Each point is reached from the start by the listed moves, each made once or not at all, plus a little noise. Say if it took an odd or an even number of moves. Then give how often each move was made.
In the rows, 128 means zero.

Moves:
(1): [201  95 119 155]
(2): [103 165  30 121]
Start: [130 111 150 152]
Points:
[101 144  51 146] -> odd (0, 1)
[178 115  41 173] -> even (1, 1)
[129 114 148 150] -> even (0, 0)

Moves:
(1): [165  95 137 100 145 131 116 114 131  99]
(2): [148 193  97 148 164 134 127 163 133 124]
(3): [113 137 169 123 106 104 139 146 128  92]
(4): [147 157 148 164 106 148 115 142 136 138]
(5): [ 99 124 168 140 154 130 146 130 140 103]
(6): [123 132 133  93 131 176 131 111 128 112]
(7): [150 129 107 135 130 140 154 142 143 140]
(8): [115 124 118 153 106 151  75 190 130 114]
(9): [128 137 121 116 138 158 109  98 196 120]
Start: [105 135 132 112 117 140 129 122 115 157]
Points:
[142 173 165 119 179 140 172 176 153  81] -> odd (1, 1, 1, 0, 1, 0, 1, 0, 0)
[ 63 171 222 146  80 206  89 200 136  70] -> odd (0, 0, 1, 1, 1, 1, 0, 1, 0)
[149 205 162 107 185 249 104 117 213  84] -> even (1, 1, 0, 1, 1, 1, 0, 0, 1)
[104 222 151 206 134 191  76 240 143 124] -> even (0, 1, 0, 1, 1, 0, 0, 1, 0)
[112 175 136 160  85 209  39 172 193 143] -> odd (0, 0, 0, 1, 0, 0, 0, 1, 1)
[111 137 109 110 102 221 107 179 130 133] -> odd (0, 0, 0, 0, 0, 1, 1, 1, 0)

Moves:
(1): [152 129 131 137 126 115 120 135 141 109 141 130 110 128 134 123 115 128
 141 121 126]
(2): [131 134 135 133 143 115 132 130 125 137 132 115 131 121 117 124 115 126
 114 132 127]
(3): [137 114 144 146 143 127 125 128 132 130 140 129 150 145 125 154 142 129
 143 120 119]
(4): [119 122 116 135 138 116 130 124 109 135 123 123 132 138 128 107 135 147
 121 105 144]
(5): [123 126 125 127 164 135 141 139 134 120 120 134 130 127 134 142 128 119
 122 129 136]
(6): [115 132 133 163 136 163 113 128 133 143 121 147 138 145 133 123 133 124
 129 133 125]
(7): [143 139 127 124 124 139 135 118 141 130 142 135 133 114 131 115 133 137
 115 125  96]
(8): [130 120 102 141 124 133 113 150 130 127 108 124 155 141 131 133 131 117
 122 141 133]
(9): [120 139 135 119 126 120 120 120 156 141 143 137 136 134 137 139 124 144
 125 130 137]
(10): [121 108 120 126 116 132 144 155 117 148 123 149 117 137 131 121 121 130
 131 118 116]
(11): [110 127 117 119 122 139 122 131 125 131 158 120 117 125 146 130 117 133
 125 137 135]
(12): [132 148 117 126 135 131 145 124 103 116 141 150 147 135 122 123 121 111
 120 133 133]
(13): [141 135 131 135 123 130 126 125 127 152 119 128 122 134 155 140 150 158
 138 141 122]
(14): [133 135 139 135 125 146 128 138 132 118 137 121 127 163 123 120 125 111
 125 135 128]
(15): [123 158 133 147 112 113 137 118 126 122 120 127 129 121 150 135 126 134
 127 124 106]
(16): [136 158 105 137 119 131 145 114 139 137 124 117 136 126 113 144 122 124
 131 116 131]
(17): [120 120 122 119 123 112  95 148 148 144 120 130  98 124 134 165 151 121
 104 126 142]
(18): [125 132 143 126 137 148 110 128 135 117 126 134 121 137 125 139 112 153
 118 126 104]
(19): [117 132 137 125 142 105 128 145 148 117 131 140 120 122 110 137 142 135
 129 147 122]
(20): [121 112 123 146 115 114 143 125 121 118 117 137 122 136 126 129 124 134
 112 138 155]
Start: [134 110 104 135 116 136 157 144 111 119 141 133 122 142 129 140 131 118
 107 115 138]
Points:
[112 125  85 163  75 123 125 183 153 177 143 157  95 159 206 203 129 197
  31 145 105] -> odd (0, 1, 0, 0, 0, 0, 1, 1, 1, 1, 1, 0, 1, 0, 1, 0, 1, 1, 0, 1)
[158 175  71 209 126 188 164 157 105 155 130 142 180 212 128 151 134  93
  92 149 140] -> odd (0, 1, 0, 0, 0, 1, 0, 1, 0, 0, 0, 1, 1, 1, 0, 1, 0, 0, 0, 0)
[152 123 116 147 143  88 130 183 161 114 172 130  79 157 108 135 150 126
  63 112 126] -> odd (1, 1, 0, 1, 0, 0, 1, 0, 0, 0, 0, 0, 0, 1, 0, 0, 1, 0, 1, 0)
[147 175 111 249 145 155 176 140 127 120 114 139 113 212 159 158 110 166
  75 108 134] -> odd (1, 1, 0, 1, 1, 1, 0, 0, 0, 0, 0, 0, 1, 1, 1, 1, 0, 1, 0, 1)
[127 173  96 192 116 147  82 173 152 151 163 166 117 179 205 207 118 160
  62 152 124] -> odd (1, 1, 0, 0, 0, 1, 0, 1, 1, 0, 1, 1, 1, 0, 1, 0, 1, 1, 0, 0)
[144 159 121 230 164 127 188 151 131 110 191 190 135 160 174 179 144 150
  86 160 105] -> even (1, 1, 1, 0, 1, 1, 1, 0, 0, 0, 1, 1, 1, 0, 1, 0, 0, 0, 1, 1)

Moves:
(1): [139 123 119 124 126 130 121 138 132 131 121 133 126 146 131 126 139 129
 123 124 135 126 132 130 145]
(2): [110 143 136 122 122 123 128 123 121 117 122 143 124 137 132 151 131 129
 127 117 133 139 129 135 119]
(3): [137 132 147 126 134 123 145 109 134 125 139 136 124 127 126 133 116 128
 136 133 118 120 133 121 140]
(4): [134 149 129 131 134 133 117 117 130 119 136 133 126 117 138 115 133 144
 127 128 130 124 120 139 140]
(5): [132 142 121 122 149 126 131 129 130 127 120 132 120 124 120 122 120 133
 129 129 124 129 133 129 128]
(6): [115 134 123 133 126 145 129 129 132 142 120 145 129 139 112 127 129 143
 127 146 141 126 130 130 119]
(7): [142 142 130 127 120 124 136 126 132 134 145 132 153 134 124 122 113 136
 133 122 110 145 141 123 108]
(8): [125 124 131 140 131 124 142 136 147 140 132 137 134 119 130 149 126 141
 121 118 135 128 111 122 130]
(9): [112 121 117 132 139 111 116 126 153 127 134 127 123 141 120 122 135 127
 132 109 143 122 115 119 123]
(10): [131 128 134 131 127 125 120 111 114 145 123 130 127 121 133 135 127 141
 136 126 127 129 136 127 134]
(11): [131 137 128 131 134 131 129 132 132 135 137 119 124 130 128 127 140 126
 119 135 130 137 130 120 133]
(12): [128 116 128 136 139 123 131 123 127 127 134 145 126 132 133 121 127 128
 117 133 146 126 142 131 119]
(13): [140 127 137 127 138 118 119 128 124 122 136 131 145 129 119 134 142 137
 115 138 122 114 136 121 131]
(14): [117 124 114 135 133 124 127 140 116 127 132 114 127 139 135 137 121 130
 132 138 133 132 120 136 138]
(15): [137 113 119 127 145 145 126 118 134 118 125 134 127 130 148 143 120 144
 130 141 128 134 129 104 129]
(16): [134 123 113 144 121 130 124 118 136 124 137 137 123 129 103 144 132 133
 122 135 117 138 138 145 114]
(17): [129 114 148 134 133 126 134 123 130 134 108 132 130 145 132 123 139 132
 126 133 119 140 121 141 129]
(18): [136 120 129 122 124 124 136 129 123 122 136 122 129 131 116 124 128 140
 117 130 134 135 129 123 125]
(19): [124 126 124 126 135 122 127 138 132 125 135 139 128 121 128 121 139 129
 143 128 129 134 126 133 135]
(20): [135 131 128 124 120 116 123 130 133 132 119 126 128 128 129 130 130 134
 127 143 131 120 129 130 121]
(21): [141 127 136 146 123 132 141 130 129 120 117 129 122 129 126 138 134 134
 138 127 146 128 131 116 123]
(22): [135 134 146 124 134 139 105 135 131 127 129 124 130 120 115 130 119 136
 121 136 131 146 126 131 130]
(23): [106 132 132 127 119 134 129 136 132 120 124 110 116 122 139 123 118 139
 140 122 119 119 159 139 135]
(24): [134 137 127 115 135 140 136 118 131 134 133 117 139 124 122 134 133 136
 140 126 129 123 131 152 121]
Start: [145 101 130 117 125 139 118 149 115 132 128 130 145 127 141 112 120 133
 125 113 136  92 118 149 134]
Points:
[144  93 164 155 160  97 126 125 150 149 177 175 156 163 102 159 122 199
 117 112 148 169 125 163 120] -> even (0, 1, 1, 0, 0, 0, 1, 1, 1, 1, 1, 1, 0, 1, 0, 1, 1, 1, 1, 0, 0, 1, 0, 0)
[204 116 162 122 186 141 179 112 155 114 138 200 163 150 152 139 125 226
 143 110 160 128 135 156 132] -> even (1, 1, 1, 1, 1, 0, 1, 1, 0, 0, 0, 1, 0, 0, 1, 0, 1, 1, 1, 0, 1, 0, 0, 1)
[166 136 173 140 129 141 107 114 139 136 170 198 165 138  99 153 107 249
  95 130 142 114 188 172 130] -> even (1, 1, 1, 1, 0, 1, 1, 1, 0, 1, 0, 1, 1, 0, 0, 1, 0, 1, 0, 0, 0, 1, 1, 0)
[187 104 157 106 184 137  76 130 106 127 134 151 163 158 157 141 168 231
 107 169 173 130 133 183 162] -> odd (1, 1, 0, 1, 0, 0, 0, 0, 0, 1, 1, 1, 1, 1, 1, 0, 1, 1, 1, 1, 0, 1, 0, 1)
[137 137 158 137 166 188 120 144 133 119 136 154 156 154 159 131 124 229
 153 152 166 150 161 186 120] -> even (0, 1, 0, 1, 0, 1, 1, 0, 0, 0, 1, 1, 0, 1, 1, 0, 1, 0, 1, 0, 1, 1, 1, 1)
[142 114 116 166 130 148 124 149 149 126 130 218 131 145 122 151 157 192
 118 117 195 109 125 178 127] -> odd (1, 1, 0, 1, 0, 1, 0, 1, 0, 0, 0, 1, 0, 0, 0, 1, 0, 0, 1, 0, 1, 0, 0, 0)
[144  90 111 129 154 121 113 139 174 121 127 147 143 149 132 109 114 190
 155 122 105 120 156 158 104] -> odd (0, 0, 0, 0, 1, 0, 1, 0, 1, 0, 0, 0, 0, 0, 1, 1, 1, 0, 1, 1, 0, 0, 1, 0)
[150 140 150 131 153 114  99 159 105 123  93 136 126 152 166 131 168 208
 142 137 151  99 156 181 182] -> odd (1, 1, 0, 1, 1, 0, 0, 0, 0, 1, 1, 0, 1, 1, 0, 0, 1, 0, 1, 1, 1, 0, 1, 0)
[171 106  74 137 180 142 119 131 164 166 159 134 159 155 128 164 120 202
 135 104 139 127 126 147 128] -> odd (1, 0, 0, 0, 1, 0, 1, 1, 1, 1, 1, 0, 0, 1, 1, 1, 0, 0, 0, 0, 0, 0, 0, 1)
[160 126 111 168 144 117 124 165 182 139 126 126 134 166 132 126 135 209
 131 112 145 115 133 172 135] -> odd (1, 0, 0, 1, 1, 0, 1, 1, 1, 0, 1, 0, 0, 1, 0, 1, 1, 0, 0, 1, 1, 0, 1, 0)
[134 110 162 122 139 146 115 153 124  91 119 132 119 127 165 165  95 187
 166 147 151 110 149 140 152] -> odd (0, 1, 1, 0, 0, 0, 0, 0, 0, 0, 0, 0, 0, 1, 1, 0, 0, 0, 1, 1, 1, 1, 1, 0)

Moves:
(1): [164 144  99 156 138 117 121 134 116 111 158 129 137 109 111 143 101 141
 162 134 111  88 129 125 126]
(2): [130 108 149 133 136 140 148 129 113 119 132 115 130 116 139 127 138 108
 117 126 137 132 129 116  96]
(3): [125 112 118 142 141 133 122 120 126 127 134 116 148 129 132 101 125 128
 141 108 127 134 150 127 117]
(4): [106 103 117 129 114 130 129 132 143 143 143 161 127 118 140 109 103 133
  96 115 136 138 122 123 140]
(5): [138 113 118  92 154 107 144 145 129 127 128 114 122 122 131  92 124 130
 104 142 126 133 135 141 127]
(6): [134 147 119 132 109 133 109 118 125 125 118 135 143 127 127 133 116 120
 116 100 123 122 136 113 112]
(7): [148 141 147 117 143 144 148 125 110 157  98 146 108 115  81 136 125 103
 123 123 123 139 121 105 125]
(8): [122 119 138 106 130 151  87 147 122 115 120 141 123 127 113 142 147 127
 119 132 105 120 104 135 135]
(9): [113 143 138 128 117 142 108 134 154 116 121 116 127 125 123 125 101 112
 133 125 130 143 138 127 131]
(10): [125 119 135 113 134 117 131 106 115 136 125 121 131 133 120 119 120 104
 148 115 110 123 132 115 127]
(11): [132  99  96 138 147 124 116 119 143 110 145 109 120 116 123 112 137 110
 136 140 129  95 115 155 160]
(12): [127 145 134 120 107 148 116  95 125 114 121 123  99 127 102 145 128 116
 121 128 129 115 159 122  96]
(13): [107 150 130 150 109 110 141 138 108 133 117 108 135 123 126 127 127 118
 143 154 119 123 133 104 108]
(14): [152 132 142 135 152 152 110 114 119 111 106 131 127 140 150 117 120 132
 142 105 135 123 139 115 144]
(15): [100 114 113 143 121 145 115 119 124 145 153 120 131  96 157 135 129 141
 113 120 153 105 138 119 106]
(16): [120 105 164 140 147 126 125 107 135 131 119 153 142 128 122 118 137 142
 124  93 130 131 144 102 138]
(17): [162 138 134 123  86 131 104 130 153 128 127 160 133 136 138 136 124 126
 131 125 131 108 107 138 131]
(18): [111 118 117 124 143 136 132 127 133 123 130 122 110 111 127 122 131 132
 133 131 104 131 127 134  98]
(19): [126 127 117 128 163 141 111 119 138  96 123 122 124 124 137 131 124 101
 140 138 147 118 133 127  94]
(20): [123 132 141 124  71 103 130 126 115 118 126 122  94 128 117 151  98 127
 118 156 151 116  95 144 124]
(21): [146 130 128 128 139 133  97 126 128 127 134 122 125 143 114 113 134 113
 124 122 114 143 121 136 140]
(22): [128 119 151 122 146 126 136 118 126 144 117 123 146 124 140 124 112 108
 111 143 116 155 130 139 139]
(23): [109 160 152 128 128 145 141 125 126 106 130 128 118 115 124 123 136 125
 141 130 144 118 125 160 138]
(24): [146 136 119 106 133 148 128 116 137 121 120 142 137 128 126 115 122 141
 133 113 131 135 117 110 131]
Start: [153 160 136 116 123 138 157 114 120 126 129 126 125 123 118 148 127 138
 107 132  97 122 108 149 164]
Points:
[225 125 140  67 132 239  61  70 139  57 120 150  63  28 100 142   7  44
  54 147 141  40  74 143 118] -> even (1, 1, 0, 1, 1, 0, 1, 1, 1, 0, 1, 1, 0, 1, 1, 0, 1, 0, 1, 1, 0, 1, 0, 1)
[128 147 164  94  96 188  84 124 191  91 134 168 123  89 122 121  94  81
  78 146  92 102  53 230 240] -> odd (0, 0, 0, 1, 0, 0, 0, 1, 1, 0, 1, 0, 0, 0, 0, 0, 1, 0, 0, 0, 0, 1, 1, 0)
[171 104 180  88 178 213 108  68 170  95 104 158  82  80  71  66  84  45
  56  71 101 152 159 109  61] -> even (0, 1, 1, 1, 1, 0, 1, 0, 1, 0, 0, 1, 0, 0, 0, 1, 1, 1, 1, 0, 1, 0, 0, 0)
